Rows are points. Each copy is the shape, with its points in the same order, stretched, turned, moved and blurred by noise. Some copies are also mirrored. Which?
In the rows, 128 means zero.

Shape (7 x 3)
[[ 64 140 193]
 [147 144 138]
 [144 130 101]
 [130 153  98]
 [162 122  89]
 [158 151  94]
 [111  97 115]]
Copy 1 (7 x 3)
[[132 235 172]
 [ 84 123 145]
 [104  96 106]
 [ 85 116  96]
 [105  74  98]
 [ 73  91 105]
 [157 125 109]]
Copy 1 is: mirrored
Copy 2 (7 x 3)
[[183 100 189]
 [104 134 131]
 [116 141 104]
 [119 159 111]
 [101 138  81]
 [ 99 159  96]
 [146 111  94]]
Copy 2 is: mirrored
Copy 3 (7 x 3)
[[186 134 220]
 [153 132 112]
 [112 147 106]
 [123 168 112]
 [100 142  87]
 [122 158  81]
 [ 97 132 158]]
Copy 3 is: only turned

Shape (8 x 4)
[[136 169 169 111]
 [158 136 128 122]
 [147 142 139 161]
 [112  58  92 140]
 [ 90 212 130 113]
 [150 125 124 175]
 [106 162  94  93]
 [166 125 150 127]]
Copy 1 (8 x 4)
[[142 143 156 163]
 [147 157 127 105]
 [157 115 167 123]
 [ 87 106  89  51]
 [171 122 129 202]
 [165 110 158  99]
 [158 140  80 134]
 [129 154 152 107]]
Copy 1 is: only turned
Copy 2 (8 x 4)
[[174 120 182 124]
 [142 143 124 136]
 [143 122 100 113]
 [ 47 120  87 143]
 [146 139 196  58]
 [124 122  69 116]
 [108 166 168  94]
 [150 126 129 148]]
Copy 2 is: mirrored
Copy 3 (8 x 4)
[[132 160 141  64]
 [137 112 112 104]
 [153 148 103 115]
 [126  76 159 210]
 [ 67 197 146  62]
 [160 137  94 144]
 [ 62 125 146 104]
 [162 115 115 105]]
Copy 3 is: only turned
Copy 4 (8 x 4)
[[160 102 131 116]
 [144 158 119 100]
 [145 127 149 135]
 [ 57 199  79 134]
 [174  85 104 188]
 [136 159 156 134]
 [135 152  65 147]
 [136 148 136  86]]
Copy 4 is: mirrored

Shape (11 x 8)
[[137  94 144 113 140 130 143  82]
 [184  94 155 122 101 158 127 131]
 [104 186  90 123  99 120  90 160]
 [114  81 127 147 175 129 121 136]
 [123 109 177 142 129 116 110  87]
 [109 108 137 143 114 107 135 117]
 [ 54 198 144  90  94 154  99 174]
 [160 212 140  99 125 151 133 122]
 [127  95 177 140 144  98 139 152]
 [ 96 179 104  79 131 106 161 156]
 [138  77 171 105 142  97  86  97]]
Copy 1 (11 x 8)
[[138  88 154 111 157 124  99  97]
 [136  93 147 119 115 163 153  62]
 [119 159  69 161  81 111 142 135]
 [184  90 132 125 131 155  93 151]
 [171  96 127  87 120 113  75  73]
 [134  98 135 118 100 116  87 120]
 [111 148  34  61  80 116 150 147]
 [103 190 139 119 135 116 158  81]
 [180  88 154  89 103 129 109 131]
 [ 92 139 115 119 140  92 157 172]
 [191  62 121 103 124 113 115  88]]
Copy 1 is: only turned
Copy 2 (11 x 8)
[[138 138 125 117  66 129 153  94]
 [171  71 154  79 111 118 143 132]
 [134 133 115 173 187 166  50 184]
 [ 81  90 127 140  79 144 122  98]
 [120 119 101 110  60 110 119 137]
 [127 113 129 152  69 126  92 124]
 [106 179 164 145 172 164  71 226]
 [160 152 127 146 201 108 143 164]
 [ 91  93 159 119  78  86  95 110]
 [119 193 169 183 168 137  88 125]
 [110 136 107  57  74 128 105 113]]
Copy 2 is: mirrored

Shape (15 x 9)
[[116 148 138  45  97 185 132  92 138]
 [106 147 150 146 158 143  90 146 172]
 [198 148 151 140 136 146 164  59 128]
 [123 143 151 141  98  97 164 120 130]
 [ 94  81 132 157 157 104  94 104 168]
 [124 129  99 143 144 119  90 149 146]
 [117 118 101 128 138 162 158 119 178]
 [117 131  60 158 145 135 113  90 111]
 [154 121 122 148 136  91 168 129 185]
 [ 91  53 142 160 153 196 180 148 125]
 [ 97 155 107 125 103 112   7 147 103]
 [ 99 109  97 103 126  88 115 111 102]
 [ 95 134  55 150 143 117 139 120 173]
 [142 154 146 113 159 109 180 133  96]
 [100 154 122 130 140 123 154 124 135]]
Copy 1 (15 x 9)
[[162 136 158  47  76 142 135 100 141]
 [144 132 191 167 129 130 139  94 141]
 [190 136  64 149  74 110 182 169 141]
 [148  89 108 144  98 144  89 146 139]
 [165 121 116 171 168 142 112  70  86]
 [108 158 133 166 113 136 118  87 106]
 [139 139  98 137 137 137 132  67 155]
 [119 170  85 158 106 184 138  85 117]
 [126 136  71 159 130 105 106 106 147]
 [145  28 128 128 164 142 166  62 159]
 [105 162 197 161  55 186 100  89  52]
 [121 116 103 121 104 173  96 120  74]
 [103 170  82 157 155 164  95  70 150]
 [116 108 107 114 111 138 140 183 147]
 [128 124 120 134 120 157 125 130 150]]
Copy 1 is: mirrored
Copy 2 (15 x 9)
[[ 88 139 105 117 105 151 129  43 118]
 [ 98 162 134 124 174 169 137 125 103]
 [170 136  89 105 115 109 172  99  85]
 [102 133  95  98 139  90 130 122 118]
 [106  97 174 128 192 126 161 124 118]
 [102 123 139 151 155 143 121 140 104]
 [113 138  91 149 151 134 150  98 140]
 [105 121 145 182 126 103 149 122  98]
 [131 113  76 117 181 115 139 134 120]
 [120 138 121 132  96 124 203 130 196]
 [ 67 128 204 150 137 145  75 132  74]
 [ 71  80 150 138 130 105 135 115 104]
 [ 87 127 107 180 178 116 132 119 118]
 [ 95 129  76 105 106 125 165 135  95]
 [ 81 146  98 131 144 123 146 116 110]]
Copy 2 is: only turned
Copy 3 (15 x 9)
[[105 115 153 100 210 109 170 112  89]
 [179 160 122 123 134 159 113 192 110]
 [164  55 132 105 175 106  90  98 140]
 [145 117 137 102 110 128 149 101 172]
 [101 142  99 142 120 181  64 172 143]
 [156 134 108 143  94 136 101 166  97]
 [112  94  74 112 144 138 148 164 117]
 [136  90  50 137 100 145  81 119  86]
 [124  99 103 124 104  96 130 159 173]
 [124  74  73 157 155 239 170 161 158]
 [169 192 164 131  66 152  75 144  45]
 [107 135 108 163 107 126 113 106 126]
 [106 110  33 124  94 122 125 159 107]
 [184 114 126 166 145 100 172 108 164]
 [155 127  92 129 130 125 159 128 134]]
Copy 3 is: only turned

Shape (16 x 12)
[[ 96 148 116 114 135 166 125 139 126 100 143 229]
 [ 93 168 129 128  59 104 155 107 109  99 109 105]
 [115 102 120 138 144  80 117 155 154  93 117 115]
 [ 92 150 154 173 162 115 134 159 152 129  91 149]
 [103 225 115 170 131 131 115 140 103 120 100 103]
 [ 85 132 130 166  99 132 130 148 151  78 127 108]
 [103 102 142 130 160 134 145 150 150  82 148 107]
 [ 85 124 182 130 146  96 120 126  18  78  94 113]
 [105 120 127 120 139 148 196  94 145 101 106 139]
 [102  89 118 114 125 140 114 168 141 118  79 149]
 [109  86 134 140 114 129 144  83  91 101 151 124]
 [ 90 194 145 123 158 128 176 164 136 193 112 117]
 [175  88 131 182 150 144 172 158 148  88  97 125]
 [ 91  89 180 111 116 133 161  87 160 162 212 140]
 [114 192 168 129 145 160 114 147 146  82 212 198]
 [126 116 159 118 149 151 134 108 133  85  87 142]]
Copy 1 (16 x 12)
[[120  98 147 186 162  74 156 148 122 120  81 195]
 [ 95 133 197  86  90 131  92 173 149 122 125 125]
 [154 117 126 108  90 144 117 153 168  97 148 140]
 [126 132 126 138 102 141 166 182 153 141 114  86]
 [106 155 137  99  92 152 159 150 135 128  46  83]
 [148 115 182 130  74 165 126 164 137 114 122 159]
 [203 125 140 120  95 146 149 148 107 124 123 167]
 [165  94 150  41 115 150 186 166  77  52 130 111]
 [153 138 181 113 120 122 159 152 150 166 136 135]
 [108 111 123 138 106 131 151 165 145 114 158 201]
 [157  95 173  87 134 155 129 103 115 100 126 131]
 [115 159  78 114 117 100 157 179 114 224  78  61]
 [154  99 152 124  37 118 174 110 155 126 159 143]
 [176 129 155 139 170 133  91 121  86 151 139  93]
 [175 136 158 204 139  90 139 131  74 100  42 151]
 [152 162 169 118 106 144 188 154 118 105 158 150]]
Copy 1 is: mirrored
Copy 2 (16 x 12)
[[155 131 103 151 125 133 159 202  21 139 102 114]
 [131  70 105  73 101  93  96  97 133 156 134 111]
 [ 88 167 150 135 149 126 130 168 172 185 146  91]
 [ 76 160 146 121  62 155 158 170  96 177 171 120]
 [ 75 137  85 113  43 124  72 105  77 142 124 122]
 [ 93 127  91 122  77  95 133 172 139 159 154  68]
 [ 76 140 146 144 132 115 142 212 158 133 157 104]
 [ 64  26 199  97 108 194  70 170 137 155  97 113]
 [134  84 127 134 135 119 143 186 114 136 209 154]
 [121 134 164 185  98 129 162 167 114 161 130  87]
 [132  54 121 107 168 149 112 173 150 108 165  89]
 [ 79 162 181  97  69 118 137 113  79 115 162 157]
 [132 163 144 161  82 157 111 216 176 132 217 136]
 [130  89 140  56 190 119 209 162 158  69 167 106]
 [117 162  77  86 111 120 160 208  69 109  69 136]
 [118  83 140 153 108 157 157 186 132 144 145 159]]
Copy 2 is: only turned
Copy 3 (16 x 12)
[[133 112  91 138  49  92 139 158 118 160 109 159]
 [136 154 139 114 119  73 134  75 122 112 141  92]
 [108 144 149 122 143 108  89 130 160 152 115 128]
 [125 105 191 111 112 114 117 140 127 132 139 159]
 [152 131 198  88  89 120 157 130 149 119 161  92]
 [141 135 140  87 139  88 137 113 162 135 134 152]
 [123 132 127 104 147 124 120 120 153 171  95 156]
 [125 120 190  82 125  85 124 125 100 138  51  65]
 [ 97 119 123 149 109 124 148  72 133 150 103 143]
 [ 62 133 130 119 124  79 123 152 133 170 131 143]
 [120 143 112 116 143 121 141 121 122 109  72 117]
 [135 140 196 123  98 147 132 116  86 148 177 138]
 [ 95 140 169 164 153 109 177 124 167 161  94 160]
 [157 127  76 119 161 153 111 123  70 117 122 169]
 [225 101  90 123  86 116 140 164 122 170 121 161]
 [100  85 129 133 123 106 144 119 133 164 102 119]]
Copy 3 is: only turned

Shape (18 x 12)
[[119 117 102 136  81 124 116 175 161  70 161 124]
 [121  74 188 112 163 115 109  46 139 166 117  81]
 [104 159 127 111 130 110 187 103 130 117 141 157]
 [155 143 149 117 158  99 137 106 139  98 122 161]
 [147  72  84 124  89 101 170 171 131  61 123 109]
 [122 124 129 136 148 102 145 151 100 154 111 173]
 [142  70 160 129 208 134 125  60 175 175 108 102]
 [148 165 123 115 112 145 164 115 116 158 105 154]
 [147 136 135 156 144 123 137  85 126 128 125 170]
 [166 153  72 133 108  94 141 158 137  86 135 102]
 [127 162 126 100 169 128 158 103 109 114 130 176]
 [148 120 102  98 104  86 125 196 124  87 155  95]
 [132 103 205 137 197 161 131  73 114 135  84  93]
 [128 159  86 139 144 136 154 116  72 117 162 164]
 [104 132  83 128 101 102 114 161 147  86  99 113]
 [168 134 135 110 101 122 128 104 101 104 137 167]
 [123 140 101  98 140 118 122  75 101 114 102 168]
 [143 133 120  82 162 175 144 124 110 133 124 172]]
Copy 1 (18 x 12)
[[149  41 151 119 123 149 166 139 154  70 130 164]
 [139 168  28 151 120  62 113  99  62  94  46  96]
 [ 72 102 114 119  64 131 144 126  97 130 129  98]
 [135 132 108 113  94 143 184  93  95 107 109  74]
 [149  11 134  94 134 159 123  94 125 118 117 164]
 [ 93 143 115  93 154 116 140 109 102 129 166 105]
 [132 192  77 147 144  90 107  81  63  99  14  82]
 [122 121 139 140 101 117 115 154  89 151 144  69]
 [120 139 105 136 114 151 144 130  72  97 134  72]
 [161  57 131 142 113 187 141 106 158 133 140 144]
 [ 91 152 109  93  80 136 163 137  95 140 120  82]
 [166  33 118 110 139 126 167 112 172 130 116 169]
 [148 193  71 141 100  91 134  85  33 127  71 133]
 [ 89 114  97 116 106 174 146 180  96 148 155 126]
 [146  85 136 107 116 163 109 108 169  85 153 156]
 [151  92 102 108 104 132 164 159  82 112 143  70]
 [118 148  79  87  91 149 112 154 104 117 136  68]
 [122 140 141  82 110 112 142 173  94 148  98  91]]
Copy 1 is: only turned
Copy 2 (18 x 12)
[[ 68 146  81 119 198  91 139 129 139 139 136  86]
 [190 121 195 171  94 152 113 182 169 158 104 199]
 [ 57 154 140 188 105 136 107 141  86 170 129 109]
 [ 99 102 118 169 106 112  94 152 125 140 104 136]
 [ 63 115 105 139 191 100 147 110 131 199  88  55]
 [102 135 171 102 108 155 116 130  96 127  94 104]
 [219 144 143 198  89 145 124 183 135 133  51 164]
 [131 150 140 166 120 173 106  94  91 123 138  97]
 [115 155 113 163  68 137  85 153 125 140  98 112]
 [ 92 128 111 145 181 110  68 131 115 167 136  49]
 [ 84 147 134 169  82 117 104 127  80 150 104 144]
 [ 79  97 122  89 210 108 110 121 108 165 148  89]
 [198 116 187 182  60  89 140 158 157 125 101 184]
 [ 84 184 126 125  65 107  82 110  82 176 119 105]
 [105 147 157 141 217  98 101 125 158 126 118  80]
 [ 92 120 107 140 104 143  97 109 138 153 128 123]
 [107 149 158 158 115 134  75 106 144 154  98 145]
 [132 147 112 158 111 130 156  71  74 124  91 140]]
Copy 2 is: mirrored

Shape (16 x 12)
[[135 102 137 113 158  94 102 150 148 140 167 138]
 [149  91 128 135 126 145 122 139 130 140 116 177]
 [110 101 172 115 127 141 170 162 113 168 156 174]
 [100 182 124 138  92 157 138 108 186 151 152 126]
 [133 174 110  70 124 137 120  72 112 139 109 144]
 [115  92 102 101 124  77 125 157 161 120 110 178]
 [163  99 127  51 129 148 139  97 191 154  74 120]
 [ 89 104 118  72 105 150 116 146 187  82 114 105]
 [176 157 150 121  99 118 105 147 131 161  93 154]
 [166  99 129 116 148  92 173 133 129 105 100 108]
 [149 161 170 119 141 122 138  75 167 132 101 132]
 [164 157 173  98  74 163 166 106 178 155 149 185]
 [103  88 138  58 118  96 128  60 120  88 116 187]
 [159 137 105 120  64  78 175 161 164 157 134 132]
 [ 91  85 170 130 158 166 158 125 182 111 138 111]
 [122 109 155  76  66 102 105  86 188 155 150 142]]
Copy 1 (16 x 12)
[[ 84 123 157 163 134 137 123 116 117 143 100 135]
 [104 124 129 101 140 117 128 143  91 112 141 123]
 [100 112 121 116 163  68 141 142 145  99 119 121]
 [175 107 110 123 148 106 119 110 146 142 124 178]
 [177 162 122 129 123 117 111 160 133  92 144 111]
 [ 99 127 139 152 106 115 174 141  87 162 106 121]
 [160 141 121 104 148 184 184 130 142  82 132 107]
 [113 168 119 152 110 137 177 105 157 173 132 150]
 [152 102 154 119 138 124 114 119 105  88 175 119]
 [105 125 168 124 169 169 156 174 124  98 159 126]
 [166 149 143 120 173 138 141 133 108  90 135 170]
 [151  92 102  96 141 101 149 133 128  44 154 173]
 [118 215 138 134  94 111 166 167 111 123  94 145]
 [141  51 143 122 133 132 171 169 121 120 151 132]
 [ 93 152 119 127 176 117 154 108 149 145 110 165]
 [143 139 162 129  90 120 171 113 139 130  78 158]]
Copy 1 is: mirrored
Copy 2 (16 x 12)
[[ 90 158 111 113  96 110  98 149 148 146  75 148]
 [149  95 116  99 160 107 134 177 141 122  88 147]
 [ 89  67 120 164 128 165 127 184 150 111  78 161]
 [119 109  94 136 201 170  74 113  92 146 152 109]
 [132 158  82 108 139 120 130 104 101  51 153 112]
 [110 155 107 117 160  62 130 175 144 123  67  83]
 [198 110 112  79 122 109  56 170  77  50  79 119]
 [182 156 171 174 175 108  85 140 121 114  95 113]
 [145 125  84  89 143 143 105 204 163 128 161  90]
 [131 106 178  94  96 104 138 183 105  97 108 104]
 [152 110  79 106 110 120 105 160  69 107 156 122]
 [152  90  66 108 201 209 106 220  53 105 125 129]
 [152 168  76 138 135  77 202 139  71  68  66 112]
 [ 89 119 122  83 178 176 104 203 110 142 109  34]
 [158  67 166 171 126 120  85 138  92 130  78 184]
 [153 161  46 114 149 164 103 156  80 139  65  85]]
Copy 2 is: only turned
Copy 3 (16 x 12)
[[102 145 164 171  92 115 164 106 107  77 108 157]
 [164 173 113 143 112 129 103 141 118  63 104 141]
 [174 162  93 137  85  65 129 125 119  70  61 161]
 [101  77 110 106  90 104 115 167  90 130 110 102]
 [142  89 102 143 110 190  86 110 142 149 104 110]
 [181 156 109 171 119 159 181 125  95  85 128 129]
 [180 144  65 134  87 164 109  87 125  71 189 153]
 [111 159  53 125 139 147 180 105  53 122 146 109]
 [174 169 135 167  49 143  97 170 137 138 130 132]
 [189 164 155 158 129 102 151 105 126  94 155 163]
 [127  99 141 160 113 108  81 126 108 116 147 180]
 [164 125 113 146  63  80  76 126  89  79 108 101]
 [132 121  82 202 198 152 145  82  94  86 108 133]
 [203 132 142 152  60  90 181 158 123 116 136  71]
 [100 139  94 111 154  68 132 106  59  44 128 187]
 [101 112  84 191  93 109 162 114 107  80 142 105]]
Copy 3 is: mirrored

Shape (15 x 12)
[[169 138 118 123  94 175 138 117 168  85 159 155]
 [130 118 132 105 155  91  79 112 155 156 128 148]
 [162 175 101 105 163 135 161 157 128  98 101 147]
 [136 168 145  90  97 145  90  76 112 125  98  74]
 [113 129  99 129 186 142  84 137  87  82 112 118]
 [136 118 123 120 143 140 118 172 139 151 178  82]
 [123 116 114 168 112 111 181 116 114 147  95  95]
 [176 147 165 140 102  98 175  90  94  84 133 133]
 [ 95 174 122  85 171 180  99 128 115  73  98  83]
 [160 103 138 153  96 125 151 103 168 158 164 124]
 [134 108 167  80 103  90 109  99 172 102 113 127]
 [123  96 138 117 101 192 100 156  99 174 168 118]
 [ 95 147  93 123 156 145 142  90  80 126 151 139]
 [145  85  93  78  92  99  80 115 114  93 175 149]
 [105 172  99 140 118  95 115 174 170 119 161 133]]
Copy 1 (15 x 12)
[[113 132 138 210 125 132  67  70 166 104 147 159]
 [141 147 104  95 163  80  92 125 132 183 141 120]
 [165 204 156 228 105 100 123 128 130 145 104  74]
 [117 144 164 144 124  21 167 112 140  83 106 148]
 [119 140 140 178 115  59 144 155 134  78 119  65]
 [179 117 134 110 119 148 126 110 137  93 206 115]
 [138  94 168 112  90 123 155 120 160 164 103  88]
 [133  99 203 192 153 104 118 101 133 127  99 125]
 [141 176 157 199  73  30 152 143 122  45 115  91]
 [128  86 139 105 137 154  73  76 183 167 165 159]
 [169 129 126 113 150  67  96  81 123 152 112 129]
 [139 127 132  76 143 161 115 135 134  45 170 180]
 [ 83 153 182 163 104 103 119 140 119  91 118 114]
 [109 108 128 127 171 112 108  72 108  68 151 116]
 [176 112 107 159 111 142 132 114  89 171 171 100]]
Copy 1 is: mirrored
Copy 2 (15 x 12)
[[155 102  80 111  91 162  58 130  92 137 127  91]
 [ 93 128 132 162 129 129  89 119 151  89 117 101]
 [121 196 138 138  99 172 115 128  75 135  94 124]
 [120 128  82 110 102 159 121  22 128  80 140 125]
 [174 190 108 189  96 148 144 105 132 104  82 120]
 [102 142 119 145 107  80 114 120 126 183 114  79]
 [121 162 118  95  91 105 144 122 127 132 161 150]
 [147 125  94  84 136 145 147 126  71  95 145 133]
 [157 208  91 166 107 179 123  40 126 117 115 126]
 [113  86 102  83 102 104  85 145 137 140 154  88]
 [ 73 108  68 131 146 146  77 113 125 101 163 133]
 [140  85 111 124 100  75  72  94 145 168  95 120]
 [189 194 137 140 100 115 119  84 103  88 123 114]
 [117 107  73 179 106  85  88 124  75  85 107 106]
 [113 124 144 185 101 133 111 118  92 156 163  88]]
Copy 2 is: only turned
Copy 3 (15 x 12)
[[103 133 120 116  80  87 115 148 164 178  98  76]
 [137 117 140  79 121 129  90  84  98  72  83 118]
 [ 92 153 141  99 145  42 144 170  94 108 142 111]
 [132 142  45 140 205 150 126 114 129 127  51 146]
 [165 148 105 152 105  56  99 113  60  53 129 148]
 [135  50  96 114 114  68 140  97 150 127 121 133]
 [115 100 122 154 139 179 196 140 106 134 135 161]
 [ 73 160 123 119 125 126 191  98 101 208  91 130]
 [137 143  74 160 170  43  89 154 113  91 104 166]
 [115  88 118  98  89 164 168 104 159 178  96 113]
 [ 86  89 121 106 134 154  70 110 111 144  37 135]
 [123  93  67 166 102 111 105  71 187 124 163 101]
 [131 174 132 155 110  91 188 113 125  80 117 132]
 [ 93  99 128 143  64  94  88  88  95  99  41  69]
 [156  73 193 125 145  78 133 139 111 139 100  84]]
Copy 3 is: mirrored
Copy 4 (15 x 12)
[[124 180 157 102  62 141  88 136  99 137 126 157]
 [173 151  99  92 148 112 150 140 140 102 146 142]
 [174 110 130 136 146 132 101  95 111 177 113 165]
 [ 91 162 143  98 147 180 131 103 116 158 129 111]
 [142 114 149 156 121 112 185  88 111 106 105 127]
 [144  88 126 143  88 142 138 154 153 131 173 127]
 [ 85 115 110 178 138 137  93  80 130 125 202 146]
 [ 98 165 138 142 139 146  50  92 104 112 148  65]
 [149 130 164 134 141 182 167  89 101 147  80 158]
 [115 167 106 130  84 137  84 141 133 119 202 134]
 [148 176 160  78 171 153  94 145 125  78 158 135]
 [100 104 120 124  68 125 167 196 105 134 175 132]
 [109 117  65 129 100 143 134  79  96 103 116 136]
 [104 117 145  49  80 103 112 145 124  47 144 101]
 [132  95 118 124 126 113 108 127 186 109  95 165]]
Copy 4 is: mirrored
